Rows are points. Each copy is the shape, with its points in the same order, stretched, turned, moved and blurred by noise. Some copies are also mirrored. Which?
(in the rows, 128 means zero)

Shape (9 x 3)
[[138 174 114]
 [144 175 115]
 [107  45 213]
 [145 181 118]
 [ 84  98 201]
 [139 161  76]
 [135 153  69]
 [126  67 197]
 [182 120 134]]
Copy 1 (9 x 3)
[[170 119 127]
 [172 122 133]
 [ 57 195 102]
 [175 123 129]
 [ 82 165  84]
 [161  96 156]
 [152  94 163]
 [ 80 187 113]
 [150 170 152]]
Copy 1 is: only turned
Copy 2 (9 x 3)
[[ 79 123 134]
 [ 76 129 125]
 [235 204 124]
 [ 70 133 125]
 [189 197 167]
 [ 89  79 132]
 [ 98  68 137]
 [204 194 109]
 [118 142  66]]
Copy 2 is: only turned
Copy 3 (9 x 3)
[[125 150  93]
 [124 152  87]
 [130  30 195]
 [111 150  90]
 [113  73 196]
 [152 166  71]
 [167 177  71]
 [122  40 163]
 [127  74  73]]
Copy 3 is: mirrored
Copy 4 (9 x 3)
[[126 162  74]
 [127 167  80]
 [162  79 213]
 [129 167  72]
 [172  66 157]
 [ 88 167  76]
 [ 78 165  78]
 [156 105 194]
 [124 191 141]]
Copy 4 is: mirrored

Shape (10 x 6)
[[221 189 152 183 101 198]
 [ 64 148 165 117 109 101]
 [209 154 148 171  46 140]
 [ 93 133 149 149 119  84]
 [112 127  99 161 111 166]
 [167 138 112 132 133 132]
 [156 134  96 190 136 151]
 [ 74 162 116  97 116  87]
 [ 59 137 140 144 158  67]
 [169 102 135 142 130 177]]
Copy 1 (10 x 6)
[[ 48 215 187 121  96 197]
 [154  89  72  72 144 142]
 [ 95 226 173  91 110 122]
 [134 120  63 116 130 114]
 [ 57  88 144 125 133 115]
 [111 145 158 159 115 142]
 [ 41 145 138 171 112 117]
 [157 104 101 104 186 139]
 [141  88  29 143 144 118]
 [ 92 104 169 133  69 135]]
Copy 1 is: mirrored
Copy 2 (10 x 6)
[[132 113  57 145 111 243]
 [152 167 164 141 107  66]
 [132  91  92 209 114 205]
 [136 127 136 147 105  75]
 [ 79 151 121 149 117 142]
 [120  97 128 126 123 161]
 [ 86 104  84 135 103 159]
 [139 141 202 126  91  85]
 [142 136 145 110  88  41]
 [106 128 102 141 163 169]]
Copy 2 is: only turned
Copy 3 (10 x 6)
[[155 128 138 142   7  98]
 [137 183  91 100 155 102]
 [141 138 107 191  52  82]
 [151 178 120 132 158 105]
 [ 88 173 163 121 113 126]
 [145 110 141 123 112 121]
 [132 147 179 138 100 127]
 [128 169  88 109 161 146]
 [161 182 126  99 195 130]
 [114 107 164 118  99  86]]
Copy 3 is: only turned

Shape (11 x 8)
[[112 120 125 119 116 107 112 129]
 [120 135 121 172 136 123 144 120]
 [111 117 122 136 121 129 118 123]
 [139 112 120 143 136 118 120 125]
 [122 156 127 120 138 137 131 132]
 [114 133 120 151 122 108 149 127]
 [130 118 125 120 126 145 158 100]
 [119 110 130 121 137 130 143 144]
 [144 114 118 120  88 123 122 139]
 [137 119 240 126 131 123 112 134]
 [128 129 119 119 130  99 128 127]]
Copy 1 (11 x 8)
[[145 128 103 111 136 140 152 145]
 [128 145 133 137 137 148  75 125]
 [143 137 114 126 153 153 137 127]
 [135 115 118 112 120 153 123 112]
 [121 136 148 165 130 130 146 141]
 [127 157 109 131 126 137 100 141]
 [101 160 117 150 154 146 152  98]
 [131 124  95 162 133 135 149 121]
 [131 144 107  99 141  98 167 105]
 [ 83  32 106 165 195 137 133 174]
 [127 136 112 120 109 145 142 141]]
Copy 1 is: mirrored
Copy 2 (11 x 8)
[[126 107 127 147 113 110 136  97]
 [ 84 126 160 142 125 126 140 134]
 [111 108 138 130 122 114 132 114]
 [107 124 124 132 110 139 128 126]
 [149 129 158 142 138 133 126 137]
 [ 95 129 163 146 111 112 148 116]
 [124 126 141 112 105 112 119 155]
 [122 117 152 124 109 136 116 114]
 [119 145 110 117  98 121 142  87]
 [127 176 122 171 126  91  23 122]
 [130 124 135 155 104 123 138 117]]
Copy 2 is: mirrored
Copy 3 (11 x 8)
[[137 104 124 120  98 118 121 135]
 [136 149 118 169 145 155 152 125]
 [133 113 113 135 126 137 126 141]
 [110 125 108 145 112 140 143 112]
 [127 130 133 135 151 100 128 139]
 [152 144 130 143 123 141 152 123]
 [145 137 133 113 158 153 132 106]
 [119 117 144 124 133 130 167 128]
 [113 142 123  91  83 128 126 152]
 [ 81 106 249 180 118 122  87 175]
 [133 119 127 126 104 116 137 106]]
Copy 3 is: mirrored
Copy 4 (11 x 8)
[[103 137 104 113 109 134 143 124]
 [132  94  96 136 145 148 121 110]
 [124 123 109 124 116 130 146 124]
 [118 112  99 140 130 111 138 113]
 [134 143 133 124 131 124 119 111]
 [111 114  92 117 147 153 123 120]
 [125 112 130 130 156 108 134 146]
 [139 136 107 114 137 102 134 137]
 [105 158 104 145 143 126 165 128]
 [146 166 101 171 118 100  82 225]
 [ 93 128 105 117 129 127 128 116]]
Copy 4 is: only turned

Shape (17 x 11)
[[126 190 143 110 144  86 113 107  96 104 144]
 [ 86 132 160 133  95 149 120 149 103  84 129]
 [133 155 185 100 150  89  65 139 106 131 127]
 [156 139 132 160  53 172 164 186  69  83  79]
 [132 150 161 116 153  99 100  99 115 130 164]
 [129  88  87  95 171 156 162  94 158 173 125]
 [161  98 135 134  98 145 103 121  80  72  88]
 [139 180 181  65 120 109 121  99  80 121 166]
 [121 111 108  65 161 121 159 122 186 135 111]
 [ 91 117 114 116 165 125 188 109 151 168  88]
 [114  94 124 150 121 148 204  91 190 135 113]
 [124 119 135 101 219 185 148 107 163 137 122]
 [124 225 134  80 118 109  65  83 123 108 139]
 [136  90  94 165  85 169 130 196  78  88 135]
 [162 162 171  94 150 111 113 127 173 141 159]
 [134  90  98 106 223 126 204 111 199 119 125]
 [147 148 119 180  86 149 156 144 110 123 100]]
Copy 1 (17 x 11)
[[115 154 108  90 162 147 136  41 152 129 128]
 [144 135 140 124 170 171 212 135 118 107 147]
 [119 153 136 130 208 123  98  63  96 126 113]
 [212  78 194  39 159 117 230 153 108 113 145]
 [ 88 129  90 130 165 128 123  59 137 112 109]
 [ 73  88 139 161  72 120  71 152 157 142 140]
 [126  97 184  69 189 133 178 146 144  69  94]
 [ 48 111 101  69 180 134 177  54 111 146 150]
 [ 77 156 166 162  59 121  83 138 122 130 147]
 [124 111 142 147  55 182  52 125 114 135 150]
 [101  99 116 135  28 160 122 161 112  78 115]
 [ 85 106 142 187  96 125  53 118 134  93 212]
 [ 88 194  69  65 191 119 134  90 154 138 141]
 [207  89 195 129 160 104 238 162 172 134 124]
 [ 81 143  98 143 126  69 105  74  95 116 127]
 [ 81 122 169 204   7 126  60  96 151  91 165]
 [200  95 136  73 125 122 164 137 130 112 118]]
Copy 1 is: only turned
Copy 2 (17 x 11)
[[ 93 115 123 155 153 108 111  99  70 103  60]
 [123 134 131 104 127 175 102 199  69 111  86]
 [175 111 113 133 131 116  95 133  59 131  52]
 [ 65 111 182  39 129 160 134 193  68 161  81]
 [142 151 117 166 144 113 101  97  89 113 103]
 [173 138  90 171 124 116 188  87 211 161 170]
 [ 67 133 125  96 142 132  83 163 115 184  65]
 [101 149 155 167 115  99 123 112  58 138  35]
 [178 108  82 143  92 139 154 103 197 122 123]
 [180 116  83 142 154 122 188 125 195 112 137]
 [140 179 101 109 117 121 138 134 200  91 190]
 [175 194  67 140 132 167 184  70 159 160 149]
 [ 84 105 109 174 105  58 123 112  19 123  78]
 [108 107 174 100 153 213 109 183  93 161 129]
 [176 151 132 120  86 105 118  75  77 105 119]
 [171 165  60 128 141 185 156  44 247  99 155]
 [ 98 119 159  76 150 115 135 162  87 124 148]]
Copy 2 is: mirrored

Shape (17 x 12)
[[206 193 126  60  96 113  95 198  74 157 152 120]
 [ 80 125 156 156 120 141 138 114 107 155 178 176]
 [117 116  80 157 140  75 145 113 201  94 122 124]
 [168 151 143 112 133 174 191  97 187 100 142 132]
 [129  97  59 178 142  89 163 103 126 109  92 141]
 [115  96 181 158 163 172 141 125 128 147 141 124]
 [155 174  90 129 157  85 135  81 147  94  92 120]
 [137 124 133 113 150 175 132  86 161 140 159 170]
 [137 116 172 164 121 137 122  98 162 110 150 144]
 [112 110 174 155  96 158 170  96 142 163 114 154]
 [174 163 105  43  93 134  71 152 104 137 102 100]
 [162 170  99  80 132 113 136 123 116 132 130  70]
 [ 94 139  88 137 140  60 144  82 200 128 125 114]
 [103 108 141  85  83 136 109 175  68 141 176 135]
 [ 91 124 181 137 141 155 166 107 131  92 127 169]
 [ 75 119 158 151 142 155 143 164 146 155 130 175]
 [140 191  69 134 104 141 107 140 134 110 120  82]]
Copy 1 (17 x 12)
[[127 104 161  68 110  37  93 138   9  77 197 113]
 [ 92 125 162 130 146 132 153 118 178 145 128  54]
 [115 119 112 131 173 175 133  36  94 130  36 162]
 [ 91 215 161 113  79 171 137 158  76 133  69 165]
 [105  86 166 113  87 159 114  67 162 145  71 190]
 [153 165 136 119  89 145 146 174 172 134  61  65]
 [150 142 174  51 129 182 116  65  63 149 111 175]
 [ 97 179 141 102 139 155 107 159  99 157 103 126]
 [136 192 169 142 144 124 131 101 127 153  74  96]
 [113 175 139 140  75 125 146 119 151 178 117  68]
 [173  99 137  85 129  71  87 140   7 113 201 157]
 [149 148 130  58 105 117 127 125  62  75 156 165]
 [112 142  97 112 185 179 151  27  88 158  82 134]
 [116  89 148 161 145  47 137 152 141 100 165  96]
 [121 154 196 145 115 164 187 154 141 156  86  93]
 [109  98 133 157 119 164 145 152 132 148  81  53]
 [136 102 144 103 117 173  81  79  52  74 171 159]]
Copy 1 is: mirrored
Copy 2 (17 x 12)
[[137 156  78 155 239  60 100 157  59 134  99 126]
 [139 134 121 125 157 170 151 130 105 141 207 149]
 [125 146 154 116 102 108 159 128 165 102 159 168]
 [117 165 167  89 108 110 147  84 126 150 146  66]
 [ 52 147 153 114 137 134 179 127 158 133 178 175]
 [115 177 135  90 164 158 154 126 152 130 186  80]
 [ 87 143 148 145 108 108 109 139 133 123 127 137]
 [133 154 168 123 135 148 147 126 138 179 179 101]
 [139 116 151  80 134 125 161 150 122 125 179  95]
 [125 104 134  62 116 167 141 103 126 157 171 120]
 [144 109 115 146 199 108 117 132  88 121  60 109]
 [112 167  95 151 138 112 118 127 102 129  77 114]
 [147 134 124 137  56 137 117 133 154 123 134 190]
 [153 130 114 126 226 154 177 127  64  95 136 133]
 [119 140 182  85 151 168 146  96 118  95 193  98]
 [142 155 137 112 183 159 130  98 156 115 216 149]
 [100 122  87 182 146 104 155 105 114 112 107 118]]
Copy 2 is: mirrored

Shape (17 x 12)
[[192 171 118 128  60 125 104 137 100 171 145  73]
 [ 81  60 117 152 125 118 145 132 137  94 133 160]
 [159  90 122 129 107 118 143 112 137 120  57 110]
 [188 145 117 131 118 112 111  82  57 147 134  99]
 [139 125 151 131 119 192 164 101 160 140  78 185]
 [139 130 151 135 177 129 106 156  99 138 118 150]
 [ 79 151 103 152 166 145 151 148 132  77 100 117]
 [ 90  87 104 186 137 111 106 129  82  91  96 141]
 [142 138 153  68 117 130 125  63 182 141  62 122]
 [183 111 137  92 131 159 134  83  91 121 169  57]
 [ 82 116 108 168 179 136 111 135 153 133 129 114]
 [209 124  84  77 121  86 140 113  87 155 166  75]
 [217 144 128 159  98  68 115  67 113 142 147  63]
 [ 64 143 129 128 131 136 102 111 123 158  89 120]
 [ 75 132 163 121 153  96 132 135 102  84 136 162]
 [113  94 155 144 148 139  72 150 119  63 111 162]
 [118 145  93 118 118 155 103  85 171 116  79 177]]
Copy 1 (17 x 12)
[[ 24 165 134 100  94 142 149 108  71 176 199 105]
 [160  70 168 140 123 155 136 107 166 119 100 155]
 [ 84 117 142  89 128 108 137  62 171 101 146 145]
 [ 91 179 107  85 124 110 180  75 107 153 153  76]
 [165 116 137 135 150  99  93 123 108  72 160 184]
 [152  95 106 118 165  88 169 151 118 125 167 133]
 [141 112 148 143 189 186 148 136 171  79 101 148]
 [137 110 185 122 175 136 187  97 163 128 114 114]
 [141 130  83 110 138  98  82  53 164 106 196 164]
 [141 193  88  76 107 156 209  88 123 141 161 127]
 [144 133 137 155 165 139 155 184 179 111 126 125]
 [ 63 134  86  52  56 146 149  81 132 167 133  75]
 [  7 201  93 136  86 100 183  49 134 174 159  76]
 [149 137 135 125 184 123 107 136 152 132 154 152]
 [184  68 113 158 182 143 161  85 137 150 119 160]
 [199  78 150 128 170 128 212  99 129 119 194 150]
 [171 113 141 127 144 137  88  94 135  83 173 122]]
Copy 1 is: only turned
Copy 2 (17 x 12)
[[ 65 105 171  98  39 140 127  62 149 190 129 178]
 [188 130 111  97 132  52 137 162 138  78 142  88]
 [165 148 145 108 101 104 175 102 122 165 108  69]
 [ 75  99 146 159  45 128 148 115 127 207  89 158]
 [155 240 110 141 151 118 171 122  92 111 157 101]
 [167 131 141 115 104 125 140 116  83  89  80 151]
 [179 145  71  60 192 108 147 153 115 110  89 135]
 [152 113 104  98 118  34 136 154 107 111  74  94]
 [160 199 155 175 148 168 134  83 151 162 123 108]
 [114 105 109 138  21 168 147 129 176 200 107 151]
 [183 151 132  63 141  89 100 173 103  82  87 128]
 [115  61 195 132  28 153 175 109 161 221 126 176]
 [ 71  60 158 115  25 145 100 104 111 222 121 128]
 [131 188 147 132 169  95 120 139 145 105  73 128]
 [155 102 100 136 176 116 124 139 134  73 104 141]
 [201 116  87 109  98  87  97  90 113  65  90 126]
 [164 209 126 147 162  99 117 104 119 140 135 140]]
Copy 2 is: only turned

Shape (16 x 12)
[[129 129  82 127  94 132 103 120 132 152 164 163]
 [150  99 126  90  80 154 134  75 145 125 148  88]
 [109 114 105 155 122 160 131 112 131 158 126 152]
 [135 136 136 102 178 145 131 134  90 141 144 184]
 [119 144 142 123 146 112  91 121 111 119 109 129]
 [122 106  95 137 118 125 146 113 125 171 142  91]
 [110  96 136 172 112 114 116 105 117 105 140 162]
 [143 134 168 144  71 122  80  76 129 149 138 115]
 [149  86 123 131 120 121  92 112  88 141  89 116]
 [133 120 109 128 144 111 167 121 154 142 109 111]
 [131 133 168 141  52 149 128 146 172 141 154 107]
 [ 91  84 151 109 159 114  90 124 134 140 103 140]
 [ 95 125 113 137 127 121 154  99  79 134 120 129]
 [142 138 152  85 130  86  20 159  79 141  80  96]
 [141 160  90 139 156 160 118 157 107 143 150  96]
 [127 120 112 130 162  94 161 148 142 159 155  85]]
Copy 1 (16 x 12)
[[125 136 124 156 129 150  94  74 125 162 129 122]
 [146  67  88 140 111 131 146 132 112 192 137 138]
 [118 121 180 149 125 148  96 119 130 139 150 132]
 [149 175 130 139  94 178  89 139  93 139 114 134]
 [116 167 127 102 151 131 116 149 124 147 129 123]
 [112 127 141 160 107 119 142 121 113 148 119 142]
 [ 91 115 150 125 146 167 115 101 103 122 133  83]
 [ 98 116 101 127 147  97  99 172 129 189 170  94]
 [119 170 165 119 145 106 139 138 107 183 122 104]
 [141 126 153 141 113 124 121 135 140 132  92 141]
 [113  92 101 109  82 102 133 131 180 155 167 103]
 [110 151 154 122 142 183 143 152 162 151 134 119]
 [131 134 147 152 135 156 132 122  77  95 130 121]
 [111 249 109  69 158  80 159 161 144 210 133 116]
 [115 169 116 102  88  92 111 121 101 163 126 175]
 [109 148 115 138  76 124 143 129 126 128  82 153]]
Copy 1 is: mirrored
Copy 2 (16 x 12)
[[113 162 103 153 162 162 137 131 141 142 127 175]
 [ 99 165 148 132 186  83 173 152 151 115  98 111]
 [ 89 152 140 132 147 129 107 152 120 113 148 158]
 [156 140 104 170  93 104  94 121 110 136 125 133]
 [140 125 107  94 121 132 135 127 102 138 112  98]
 [ 92 114 164 128 167 117 171 165 130 102 170 129]
 [ 91 152 115 125 135 170 105 138 124  92 113 108]
 [112 159  91  91 195 125 155 135  94  99 123  97]
 [ 87 117 130 103 153 115 135  90 105 111 121 115]
 [131 130 184 113 139 121 136 166 144 126 164 105]
 [143 166 126  90 190 122 145 150 153  67 113 169]
 [ 89 150 129  69  82 106 155 116 132 103 140 108]
 [100 135 165 140 137 133 141 146  89  98 128 118]
 [149  97  74  45 126 114 188  49  91 136 100 118]
 [152  64 107 147 155 122 123 167 119 158 130 147]
 [141  88 163 122 130 122 172 182 150 109 188 102]]
Copy 2 is: only turned
Copy 3 (16 x 12)
[[159 177 123 118 140  96 169 149 156 154 192 105]
 [154 120  91 198 141  71 155 122 164 112 132  60]
 [139 178 100 101 161 104 136 121 150 163 150 119]
 [106 135 162  67 145 157 188 116 145 110 136 190]
 [134 107 101 102 103 184 135 131 153 147 123 119]
 [135 146 115 124 125  78 128 121 137 134 138  66]
 [118 134 124 127 159 176 122 162 130 165 153 116]
 [132  88  46 180 102 109 138 136 166 154 155  91]
 [151  86  92 108 145 146 110 130 186 151 131  52]
 [153 129 134 116 154 107 136 108 109 172  98 101]
 [155 111  32 178 140  61 156 129 101 124 162 116]
 [141 133  94  83 135 144 141 171 153 152  79  98]
 [ 91 155 116 103 131 173 151 104 140 136 131  83]
 [170  37  48  80  73 175 142 141 183 123 120  48]
 [142 142 138 114 102 123 125  91 138  99 170 141]
 [128 119 149 115 122  95 121 127  89 131 113 111]]
Copy 3 is: mirrored
Copy 4 (16 x 12)
[[123 134 100 136 126  70 124 117 182 147  93 109]
 [124  90  68 116 133 113 158 186 141  92 138  73]
 [146 147 158 131 143 100 153 111 167 148 127 106]
 [131 140 133  94 100 122 173  50 135 167 175 175]
 [134 150 129 114 116 125 115 135  96 153 130 151]
 [127 114 142 138 146  83 110 135 165 122 148 116]
 [119 145 141 141 144 153 158 175 139 168 118 131]
 [102 143  95  93 172 106 136 195 100 109  89 114]
 [174 102 139 157 154 169 108 141 140 110 111 132]
 [120 128 141 163 146  90 109 108 133 140 160 102]
 [ 79 179 106 125 177  74 170 177 151  71 110  98]
 [174 160 138 131 133 126 153 135 114 156 183 150]
 [130 142 165 120 139 145 110 122 150 155 162 130]
 [164 140  98 127 124 132  64 139  87  95 112 180]
 [115 113 150 117  85  89 110 101 145 125 134 144]
 [ 99 119 137 139 133  64 103 113 132 135 190 149]]
Copy 4 is: mirrored

Shape (15 x 12)
[[157 102 141 120 143 158 148 106 155 194 133 124]
 [157 139 104 170 135 115 152 152 153 139 160  88]
 [173 131 124 126 118 116 140 152 101 164  97  87]
 [149 106 157 145  86 136 164 135 157 102 159 175]
 [ 92 109 115 156 170 122 134 133 154 103 145 140]
 [113 110  99 127 118 132  42 174 156 191 123 176]
 [ 10 113 113 157 121 106 119 123 135 114 128 119]
 [175 136 205 165 105  92 155 193  37 106 148 100]
 [134 104 115 157 156 164 134 130 136 108 107 123]
 [115 193 188 151 164 164 165 141 132 109 132  97]
 [159 116 106 161 118 100 103 117  15 152 136 113]
 [117 104 114  96 167 120 157 128  98 158 131 133]
 [160 175 104 135 157 115 157 117 128 126 110  99]
 [120 124  92  83 147 174  81 120 144 159 134  97]
 [173 123 157 153 142 106 111 110 146 109 136  95]]
Copy 1 (15 x 12)
[[138 121 165 110 138 182  95 134 114 100 152 101]
 [167 148  91 121 178 164 136 106 178 107 119  97]
 [161 177 133 126 129 143 130 130 188 146  94  97]
 [169 123  93 143 107 132 113 102  94 137 134 126]
 [119 104  99 115 171 150 150 125 101 141 171 133]
 [108 171 104  72 163 123 128 161  83 121 124 125]
 [ 92 104 107 129 180  64 181 121 112 145 150 179]
 [221 145  86 158  97 152 185 121 180 150  19 128]
 [149 126 123 101 153 181 113 116 129 152 167 136]
 [118 120 132 160 144 218 158  78 113 125 127 171]
 [186 146 110  86  92 106 182 143 226 131  80 112]
 [147 135 144 134 137 150 152 162 134 124 167 108]
 [126 154 124 137 138 168 149  98 175 150 145  96]
 [102 151 129 106 157 168  97 165 152  90 163 151]
 [119 108 100 118 132 159 131 117 159 158  94 105]]
Copy 1 is: mirrored
Copy 2 (15 x 12)
[[ 71 124 146 132 155 116 137 189 106 139 157 138]
 [ 92  91  93  91 143  91 142 120 167  99 112 110]
 [127 146 118  78 152 163 132 130 137  99 167 132]
 [104 144 106 131 143 144 118 130 146 173  82  54]
 [121  63 153 147 119  73 140 118 155 101 107  89]
 [108 131 127 134  54 148  94 220 157  44 121 102]
 [153  47 104 182  94  79 100  79 109  77 137  63]
 [182 153 104   7 135 181  75  75 152 211 117  80]
 [ 99 103 172 125 130 108 182 118 154 108 146  82]
 [162 125 116 105 140  64 167 112 176 210 150 121]
 [ 93  69 140  65  87 215  85  95 115 105 139 106]
 [138  68 157 124 158 140 124 159 107 117 131 137]
 [117 102 122 114 150 122 171 105 175 103 143 152]
 [115  98 132 152  92 111 185 179  98  79 128 150]
 [103 148 143 112 106 107 143  89 145 128 117 135]]
Copy 2 is: only turned

Shape (16 x 12)
[[108 122 111  94 142 138 109 151 146 151 114 145]
 [135 139 118 104 146 122 101 138 174  93 125 128]
 [127 108 115 108 134 148 122 167 160 136 141  80]
 [143 117  94  83 142 152 153 129 120 121 121 125]
 [ 43 135 159  99 132 128 205 118 100 116 140 136]
 [101 124 132 120 140 126 127 113 186 112  98 136]
 [116 114 157 137 115 173  91 117 106 166 145 108]
 [ 73 114 134 108 167  84 139 157 102 113 112 138]
 [133  50 114  79  77 117 109 119 111 100 155  96]
 [111 156 145 147 147 115 122 106 150  99 139  86]
 [135 114 134 111  87 108 144 139 116  84 114  84]
 [122  84 162 116  95 163 155 176 109 158 116 174]
 [ 85 185 112 120 125 104 120 189 128 116 113 123]
 [155 105 143  63 108  98 155 118 140 108  73 116]
 [106 152 146 113 125 157 133  96 124  75  74  82]
 [152 100  90 117 114 151 120 128 147 145 101 127]]
Copy 1 (16 x 12)
[[115  94  97 124 117  97 118 125 109 123  94 159]
 [114  99  96 125 150  97 165 114  88 128 127 120]
 [117 100  88 103 102 110 108 162 114  89 122 113]
 [ 89  83 112 124 138 121 129 148 126 136 131 145]
 [103 154 149  59 123 130 187 141  84 141 105 193]
 [132  77 128 106 134 112 178  96  96 123 116 117]
 [115 127 165 136 120 140  89 161 132  64  86  85]
 [ 94 161 111 124 108 107 194 101  80 142 122 200]
 [ 28 139 154 146  79 105 133 124 109 155 108  99]
 [142 137 119 116 139 144 190 153  96 100 132  95]
 [ 74 129 139 118 101 151 152 124  73 136 136 103]
 [107 124 193 102 124 112  60  92 107  98 118 150]
 [137 163  56  99 123 129 124 133  68 134 103 182]
 [ 71  45 150 128 100 136 182 100  51 147 128 131]
 [ 92  64 135 110 139 185 203 113  82  94 114  96]
 [114  71 133 140 118 121  96 125 145 127 116 102]]
Copy 1 is: only turned
Copy 2 (16 x 12)
[[152  99 170 125 125 129 149 161 128 130 122 110]
 [142 131 157 122 141 132 112 169 137  99  93 147]
 [164 115 134 106 157  73 133 164 113 110 130 118]
 [153 131 163 126 151 127 136 112  86 145 110 124]
 [106 168 154  98 119 174 132 120  86 146 209 106]
 [146 141 142 129 124 156 146 155 135  69 122 138]
 [146  64  91 121  80 111 103 132 142 117 134 115]
 [145 164 156  75 149 149 138 151 167 154 159 109]
 [207 106 109 148 221 101  69 121 157 120 146 108]
 [123 160 105 101 120 140 100 163 122  88 121 134]
 [182 135  80 138 184 132 108 151 125 149 156 165]
 [124  52 128 154 113 117 162 128 157 162 171 155]
 [136 112 133  96 143 151 145 223 107 183 150 145]
 [192 162 124 181 157 144 140 135 126 143 145 165]
 [186 151  89  92 101 181 107 125  95 113 146 188]
 [173  83 123 152 156 128 154 138 114 121 101 124]]
Copy 2 is: only turned
Copy 3 (16 x 12)
[[126 143 102 124  69 127  81 124 148 147 125 176]
 [130  78 136 103  45 124 120 139 135 113 138 154]
 [145 130  92  83 107 174  84 146 101 123 137 155]
 [171  93 124 131  94 116  85 150 158 158 134 140]
 [249 183  66 184 105 131 155 119 219 140 126 155]
 [163  95 110 106  53 122 156  97 133 164 122 151]
 [109 166 118 115 173 151 129 178 113 139 151 180]
 [175 173  64 182  70 100 103 112 154 118 115 114]
 [134 111 114  67 120 165  66 198 172 119  75  64]
 [178 110 135 136 112 140 183 153  93  98 135 136]
 [159 110 138 131 115 165 119 153 165 130 128  67]
 [109 167  75 110 170 129  75 104 229 190 154 166]
 [134 163 105 210  79 155 109 132 163  78 142 156]
 [180 127 179  99  65 132 100 114 182 191 131  67]
 [185  98 143 176  60 139 176 175 141 168 160 119]
 [120  81 132 114 120 136  89 124 146 169 111 134]]
Copy 3 is: mirrored
